Each row of a before or after table is a point. One or more steps were done to the points. Then noise was added and the rows were shuffled. The steps act on how far a point lies along the listed directions, d1 being the first. Name the steps. A step turns or swaps two directions, mirrors them in a line or flattens them onto one, adds a multiple of one to another, or multiplies one. Angles are multiples of 10 degrees, from the lower direction toward the higher: turns from -170 to 170, lines from 10 to 170 but not 90. Use the fewest steps. Two steps may share a direction if one is a turn and the other turns, adds or multiplies; they go together, in the order done. Otherwise the lowest direction goes first.

Directions:
(1): [-0.49  0.12]
(2): [-0.12 -0.49]
Before (13 x 2)
[[ 0.41  0.33]
 [ 0.34 -0.35]
 [ 0.01  0.55]
 [ 0.23 -0.20]
 [-0.18 -0.10]
 [ 0.15 -0.63]
 [ 0.19 -0.32]
 [-0.01 -0.47]
 [-0.18  0.07]
 [ 0.53 -0.58]
 [-0.18  0.42]
 [ 0.06 -0.49]
 [ 0.29 -0.62]]
After (13 x 2)
[[ 0.01 -0.23]
 [-0.28 -0.41]
 [ 0.10  0.47]
 [ 0.10  0.30]
 [ 0.37  0.28]
 [ 0.21  0.73]
 [-0.46  0.17]
 [ 0.36  0.54]
 [ 0.14 -0.10]
 [-0.51 -0.21]
 [ 0.15  0.27]
 [ 0.40  0.24]
 [ 0.49  0.46]]
Steps: turn d1 and d2 by 120 degrees

Directions:
(1): [-0.49  0.52  0.03  0.02]
(2): [-0.43 -0.38 -0.34 -0.26]
(3): [ 0.20  0.23 -0.63  0.16]
Before (9 x 4)
[[ 0.22  0.02 -0.27  0.15]
 [-0.55  0.36 -0.75  0.08]
 [-0.18 -0.38  0.23 -0.34]
 [-0.44 -0.27 -0.70 -0.06]
 [ 0.47  0.54  0.29  0.32]
 [-0.12  0.21  0.25  0.05]
 [ 0.29  0.38  0.23 -0.06]
 [ 0.23  0.86 -0.18  0.29]
 [-0.14  0.04  0.94 -0.14]]
After (9 x 4)
[[ 0.34  0.20  0.37  0.16]
 [ 0.30 -0.09 -0.09  0.11]
 [ 0.36  0.20  0.12 -0.15]
 [-0.12 -0.84  0.48 -0.18]
 [ 0.38 -0.20  0.78 -0.08]
 [-0.04  0.08 -0.52 -0.12]
 [-0.46 -0.44  0.06 -0.14]
 [ 0.57  0.16 -0.62  0.18]
 [-0.22  0.06  0.30  0.03]]
Steps: turn d1 and d3 by -170 degrees; multiply d2 by 0.7

Directions:
(1): [-0.39 -0.67 -0.61 -0.06 -0.07 -0.05  0.16 -0.11]
(2): [ 0.09 -0.10  0.01  0.05 -0.02 -0.17 -0.69 -0.71]
(3): [ 0.41 -0.29 -0.03  0.28  0.82 -0.02  0.11 -0.01]
(4): [-0.26  0.14  0.11 -0.66  0.38 -0.58  0.08 -0.04]
(5): [-0.32 -0.28  0.54  0.53 -0.13 -0.49  0.12  0.04]
Before (11 x 8)
[[ 0.48  0.17 -0.17 -0.48  0.49  0.15 -0.20 -0.32]
 [ 0.48  0.43  0.06 -0.31  0.44 -0.05 -0.31 -0.20]
 [-0.03 -0.29 -0.32 -0.15  0.32 -0.01  0.12 -0.22]
 [ 0.28  0.18  0.10  0.07  0.76 -0.25  0.54  0.39]
 [ 0.46 -0.02 -0.48  0.17  0.15  0.23  0.07  0.07]
 [ 0.74 -0.10  0.20  0.17  0.78  0.40 -0.07  0.02]
 [ 0.32 -0.05 -0.73  0.14 -0.11  0.67 -0.15  0.21]
 [-0.59 -0.91 -0.33  0.09 -0.06 -0.34  0.68  0.21]
 [ 0.39  0.21 -0.10 -0.41  0.27  0.19 -0.11 -0.30]
 [ 0.03  0.11  0.42  0.22  0.43 -0.50 -0.15 -0.30]
 [ 0.52  0.44 -0.37  0.18  0.14  0.83  0.58  0.80]]
After (11 x 8)
[[ 0.28 -0.29 -0.31 -0.17  0.20  0.44  0.18  0.18]
 [ 0.04  0.31 -0.22 -0.27  0.39 -0.03  0.70  0.52]
 [-0.15 -0.28  0.10  0.07  0.09 -0.27  0.21 -0.09]
 [-0.09 -0.42 -0.49 -0.38  0.21 -0.05  0.07 -0.33]
 [ 0.12 -0.28 -0.42  0.31 -0.13  0.01  0.23  0.10]
 [-0.05 -0.15 -0.80  0.17 -0.27  0.72  0.82  0.77]
 [-0.28 -0.02  0.93  0.48 -0.10 -0.62  0.45  0.35]
 [ 0.21  0.48  0.15 -0.24  0.37 -0.07 -0.19 -0.18]
 [-0.23 -0.60 -0.53  0.46 -0.36  0.16  0.04  0.20]
 [-0.11 -0.34 -0.36 -0.34  0.10 -0.05  0.12 -0.31]
 [ 0.08 -0.11 -0.59 -0.52  0.23  0.02 -0.13 -0.19]]
Steps: turn d1 and d5 by 80 degrees; turn d2 and d3 by 20 degrees; multiply d3 by 0.4

Directions:
(1): [ 0.72 -0.02 -0.26  0.28 -0.02  0.14 -0.52  0.01 -0.09  0.45  0.48]
(2): [-0.20  0.16  0.05  0.27 -0.13  0.05  0.49  0.11 -0.10  0.96 -0.23]
Before (11 x 11)
[[ 1.50 -0.23 -0.56  0.13 -0.10  0.20 -1.18 -0.03  0.26 -0.11  0.99]
 [ 0.53 -0.33 -0.10  0.09 -0.15  0.20 -0.84 -0.44 -0.14 -0.19  0.47]
 [-0.11  0.25  0.04  0.24 -0.14  0.05  0.31 -0.01 -0.09  0.79 -0.02]
 [ 0.11 -0.23 -0.07 -0.39  0.21 -0.09 -0.55 -0.14  0.13 -0.89  0.39]
 [ 0.66 -0.02  0.01  0.25 -0.05 -0.05 -0.23 -0.01 -0.13  0.12 -0.05]
 [ 0.16 -0.12 -0.07 -0.06  0.04  0.01 -0.41 -0.01  0.12 -0.58  0.26]
 [-0.48 -0.35 -0.11 -0.48  0.14 -0.06 -0.27 -0.28  0.34 -0.94 -0.05]
 [ 0.34  0.08 -0.35  0.03 -0.02  0.20 -0.13 -0.01 -0.23  0.62  0.39]
 [ 0.15  0.13  0.19  0.07 -0.05 -0.03  0.13  0.04 -0.12  0.14  0.15]
 [-0.48  0.12  0.32 -0.12  0.13 -0.04  0.36  0.14 -0.06  0.01 -0.40]
 [ 0.06  0.05  0.15  0.20 -0.20  0.30  0.32  0.27 -0.04  1.05 -0.12]]
After (11 x 11)
[[ 0.18  0.22 -0.15  0.56 -0.44  0.14  0.66  0.24  0.09  1.96 -0.15]
 [ 0.01 -0.11  0.00  0.37 -0.30  0.28  0.08 -0.28 -0.24  1.07 -0.05]
 [-0.65 -0.05  0.46 -0.35 -0.05  0.07  0.51  0.14  0.15 -0.31 -0.50]
 [ 0.11  0.05  0.19  0.27 -0.09 -0.11  0.33  0.03 -0.12  0.38 -0.48]
 [ 0.54 -0.05 -0.26  0.24  0.06  0.10 -0.48  0.03 -0.08  0.71  0.58]
 [-0.48  0.16 -0.10 -0.17 -0.04  0.08  0.60 -0.02 -0.19  0.44 -0.21]
 [ 0.51 -0.31 -0.50  0.00  0.05  0.14 -0.79 -0.19  0.21  0.16  0.60]
 [ 0.29  0.02 -0.16  0.34 -0.06  0.12 -0.23  0.07  0.00  0.51  0.29]
 [ 0.01  0.12  0.24 -0.07 -0.03 -0.09  0.23  0.02 -0.06 -0.06  0.05]
 [-0.57  0.14  0.15 -0.20 -0.05 -0.13  0.38 -0.14  0.14 -0.33 -0.27]
 [ 0.06 -0.07  0.23 -0.28  0.22  0.01 -0.30  0.02 -0.01 -0.67  0.03]]
Steps: turn d1 and d2 by 100 degrees

Directions:
(1): [ 0.50  0.47  0.03  0.06 -0.58 -0.06  0.42  0.22 -0.67  0.22 -0.29  0.07
 -0.05 -0.40]
(2): [ 0.10  0.23 -0.09 -0.25  0.05 -0.71 -0.30 -0.42  0.41 -0.01 -0.40 -0.31
  0.16 -0.65]
Before (13 x 14)
[[-0.10 -0.13 -0.02 -0.11  0.09  0.23 -0.16 -0.01 -0.15  0.04  0.23  0.19
  -0.07  0.19]
 [-0.20 -0.15 -0.12  0.04  0.27 -0.13 -0.29 -0.18  0.37 -0.01  0.07 -0.13
  -0.09  0.20]
 [ 0.02 -0.10 -0.19  0.15 -0.11 -0.23  0.01 -0.24  0.17 -0.13  0.02 -0.10
   0.10  0.25]
 [ 0.24  0.22 -0.08  0.03 -0.18 -0.14  0.44  0.17 -0.39  0.21 -0.07  0.09
   0.00 -0.07]
 [ 0.38  0.08  0.00 -0.08 -0.19 -0.24 -0.08  0.11 -0.15  0.07 -0.19 -0.15
   0.26 -0.35]
 [-0.15  0.14  0.01 -0.05  0.04 -0.33 -0.12 -0.07 -0.02 -0.22 -0.17 -0.13
   0.11 -0.41]
 [ 0.17  0.29 -0.17 -0.04 -0.08 -0.39 -0.04  0.02  0.06  0.10 -0.28 -0.08
  -0.16 -0.34]
 [-0.42 -0.40 -0.11  0.29  0.20  0.88  0.20  0.45 -0.17 -0.04  0.57  0.42
  -0.02  0.79]
 [ 0.27 -0.10  0.11  0.52 -0.39  0.98  0.53  0.67 -0.93  0.07  0.35  0.54
  -0.30  0.75]
 [-0.08  0.03  0.03 -0.12  0.08 -0.21 -0.02 -0.05  0.23 -0.03  0.00 -0.13
   0.12 -0.14]
 [ 0.57  0.57 -0.20 -0.03 -0.45 -0.25  0.38 -0.08 -0.30  0.28 -0.31  0.00
  -0.25 -0.71]
 [ 0.43  0.53  0.04 -0.06 -0.55 -0.23  0.27  0.06 -0.53  0.06 -0.40 -0.10
   0.16 -0.41]
 [ 0.01 -0.01 -0.08 -0.01  0.24 -0.15 -0.06  0.04  0.18 -0.20 -0.21  0.08
   0.13  0.14]]
After (13 x 14)
[[ 0.13  0.44 -0.01 -0.02 -0.31 -0.35  0.13  0.05 -0.41 -0.07 -0.34 -0.09
   0.08 -0.66]
 [-0.11 -0.07 -0.09  0.03  0.17 -0.16 -0.18 -0.14  0.23  0.02  0.02 -0.12
  -0.09  0.11]
 [ 0.49  0.58 -0.17 -0.01 -0.47 -0.41  0.19  0.13 -0.32  0.23 -0.45 -0.05
  -0.17 -0.58]
 [ 0.88  0.85 -0.21  0.01 -0.79 -0.30  0.62  0.03 -0.72  0.42 -0.47  0.08
  -0.29 -0.94]
 [-0.80 -1.10  0.08  0.40  0.85  1.13 -0.36  0.23  0.48 -0.42  0.98  0.42
  -0.18  1.59]
 [ 0.09 -0.03 -0.18  0.14 -0.19 -0.22  0.05 -0.18  0.11 -0.08  0.01 -0.11
   0.09  0.20]
 [ 0.61  0.30 -0.01 -0.06 -0.45 -0.24  0.11  0.21 -0.45  0.17 -0.32 -0.08
   0.22 -0.51]
 [-1.26 -1.19 -0.15  0.20  1.17  0.96 -0.49  0.07  0.95 -0.44  1.05  0.27
   0.07  1.47]
 [ 0.64  0.74  0.05 -0.05 -0.76 -0.22  0.44  0.14 -0.79  0.14 -0.51 -0.05
   0.11 -0.57]
 [ 0.12  0.22  0.04 -0.12 -0.14 -0.21  0.13  0.03 -0.01  0.07 -0.10 -0.12
   0.09 -0.30]
 [ 0.08  0.08 -0.07  0.01  0.13 -0.15  0.02  0.09  0.07 -0.17 -0.26  0.08
   0.11  0.08]
 [ 0.19  0.15 -0.08  0.01 -0.09 -0.14  0.39  0.14 -0.31  0.17 -0.01  0.08
   0.01 -0.03]
 [-0.30 -0.31 -0.04 -0.12  0.30  0.26 -0.34 -0.10  0.10 -0.04  0.35  0.15
  -0.07  0.37]]
Steps: add 1.5 times d2 to d1

Directions:
(1): [ 0.38 -0.22 -0.51 -0.20 -0.76 -0.19 -0.12 -0.21  0.30 -0.08 -0.13 -0.07
 -0.22  0.16  0.15 -0.18  0.22 -0.48  0.86 -0.34]
(2): [-0.38 -0.55  0.46  0.15 -0.44 -0.16  0.40 -0.21  0.39  0.00  0.04 -0.52
  0.81 -0.54 -0.13 -0.05 -0.02  0.01 -0.04 -0.25]
Before (14 x 20)
[[-0.85 -0.64  1.05  0.21 -0.37  0.18  0.57 -0.22  0.18  0.35  0.22 -0.84
   1.33 -0.96 -0.38  0.15 -0.35  0.29 -0.40 -0.12]
 [ 1.10  0.32 -1.07 -0.29 -0.77  0.00 -0.43 -0.18  0.10 -0.04 -0.02  0.28
  -0.96  0.71  0.20 -0.04  0.07 -0.44  0.92 -0.19]
 [ 0.38 -0.30 -0.19 -0.23 -0.58 -0.03 -0.43 -0.22  0.17  0.06 -0.15  0.06
  -0.21  0.11 -0.10 -0.07 -0.07 -0.22  0.63 -0.27]
 [ 0.15 -0.12 -0.14  0.14 -0.57 -0.39  0.19 -0.31  0.25 -0.20  0.18 -0.05
   0.12 -0.34 -0.07 -0.31  0.14 -0.21  0.40 -0.29]
 [-0.57 -0.46  0.63  0.38  0.19  0.50  0.31 -0.03 -0.17  0.24  0.03 -0.42
   0.78 -0.63 -0.10  0.22 -0.25  0.36 -1.14  0.11]
 [-0.73 -0.77  0.95  0.17 -0.27 -0.09  0.77 -0.43  0.30  0.28  0.46 -0.62
   1.31 -0.69 -0.36 -0.06 -0.16  0.26 -0.45  0.09]
 [ 0.15 -0.03 -0.15  0.02  0.06 -0.17 -0.11  0.09  0.23 -0.01  0.02 -0.24
   0.02  0.17  0.16 -0.16  0.15 -0.09  0.18  0.09]
 [ 0.43 -0.36 -0.74 -0.43 -1.19 -0.42 -0.33 -0.24  0.36 -0.32 -0.31 -0.03
  -0.23  0.23  0.47 -0.06  0.29 -0.73  1.44 -0.59]
 [-0.21 -0.02  0.26  0.04  0.55  0.13  0.10 -0.14 -0.61  0.04  0.27  0.20
   0.08  0.06 -0.10  0.20 -0.16  0.21 -0.54 -0.01]
 [ 0.24  0.09 -0.64 -0.08 -0.15  0.10 -0.18  0.06  0.00 -0.20  0.13 -0.01
  -0.13  0.12  0.43 -0.25 -0.19 -0.22  0.33 -0.32]
 [ 0.24  0.33 -0.16  0.23  0.37  0.13 -0.18  0.11 -0.33 -0.25  0.09  0.39
  -0.75  0.50  0.05  0.14  0.12  0.21  0.16  0.22]
 [ 0.17  0.11 -0.34  0.01 -0.44  0.15  0.05 -0.03 -0.29  0.22  0.22 -0.06
  -0.19  0.12 -0.23 -0.08  0.04 -0.01  0.27 -0.06]
 [-0.64 -0.85  0.35  0.38 -0.79 -0.20  0.60 -0.26  0.45 -0.15 -0.20 -0.79
   1.01 -0.76  0.02 -0.16 -0.13 -0.16  0.06 -0.01]
 [ 0.43 -0.26 -0.50 -0.03 -0.28 -0.17 -0.29 -0.08  0.18 -0.18 -0.28  0.11
  -0.49  0.20  0.02  0.08  0.10 -0.17  0.62 -0.01]]
After (14 x 20)
[[-0.06  0.00  0.17  0.23 -0.18 -0.36  0.27 -0.19  0.11 -0.13  0.25 -0.01
   0.27 -0.43 -0.22 -0.21  0.03  0.01 -0.04 -0.05]
 [ 0.27  0.26 -0.20  0.20  0.30  0.17 -0.18  0.07 -0.31 -0.24  0.08  0.35
  -0.81  0.51  0.04  0.10  0.11  0.14  0.24  0.16]
 [-0.14 -0.70  0.15  0.18 -0.53  0.34  0.21 -0.27  0.11  0.16 -0.06 -0.50
   0.56 -0.47  0.07  0.08  0.01 -0.08 -0.34 -0.19]
 [ 0.12  0.00 -0.04  0.08  0.20 -0.13 -0.05  0.17  0.18  0.04 -0.01 -0.21
   0.06  0.12  0.13 -0.07  0.08  0.01  0.01  0.14]
 [ 0.19 -0.11 -0.20  0.07  0.18 -0.02 -0.22  0.03 -0.02 -0.16 -0.17  0.13
  -0.36  0.12 -0.08  0.15 -0.01  0.13  0.07  0.25]
 [-0.50 -0.87  0.69  0.05 -0.69 -0.24  0.78 -0.55  0.49  0.25  0.41 -0.60
   1.15 -0.61 -0.31 -0.16 -0.03  0.01  0.03 -0.10]
 [ 0.06  0.12 -0.20  0.05 -0.23  0.18  0.07 -0.01 -0.38  0.24  0.20 -0.03
  -0.12  0.13 -0.30 -0.11  0.03  0.10  0.03  0.06]
 [ 0.09 -0.11  0.16 -0.08 -0.07  0.12 -0.36 -0.10 -0.02  0.09 -0.12  0.11
  -0.09  0.02 -0.24  0.08 -0.23  0.17  0.01 -0.02]
 [ 0.04  0.18 -0.43  0.03  0.18  0.19 -0.09  0.14 -0.13 -0.16  0.14  0.04
  -0.05  0.04  0.36 -0.16 -0.26  0.00 -0.03 -0.16]
 [-0.67 -0.79  0.43  0.39 -0.71 -0.20  0.65 -0.23  0.43 -0.10 -0.18 -0.77
   1.07 -0.80  0.00 -0.08 -0.18 -0.18 -0.06  0.05]
 [ 0.62  0.58 -0.50 -0.04  0.16  0.22 -0.31  0.07 -0.24  0.05  0.12  0.37
  -0.63  0.55  0.04  0.13 -0.18  0.18 -0.16  0.24]
 [-0.62 -0.78  0.76  0.11 -0.82  0.01  0.51 -0.33  0.36  0.25  0.12 -0.88
   1.16 -0.88 -0.29 -0.01 -0.24  0.00  0.14 -0.31]
 [-0.17 -0.03  0.08 -0.11  0.00 -0.13 -0.14  0.10 -0.12 -0.21 -0.09  0.08
   0.09  0.04  0.22  0.26 -0.10 -0.03  0.15 -0.05]
 [ 0.05 -0.18 -0.02 -0.10  0.06  0.04 -0.02 -0.26 -0.42 -0.03  0.18  0.14
  -0.06  0.15  0.01  0.04  0.03 -0.10 -0.07 -0.18]]
Steps: multiply d1 by 0
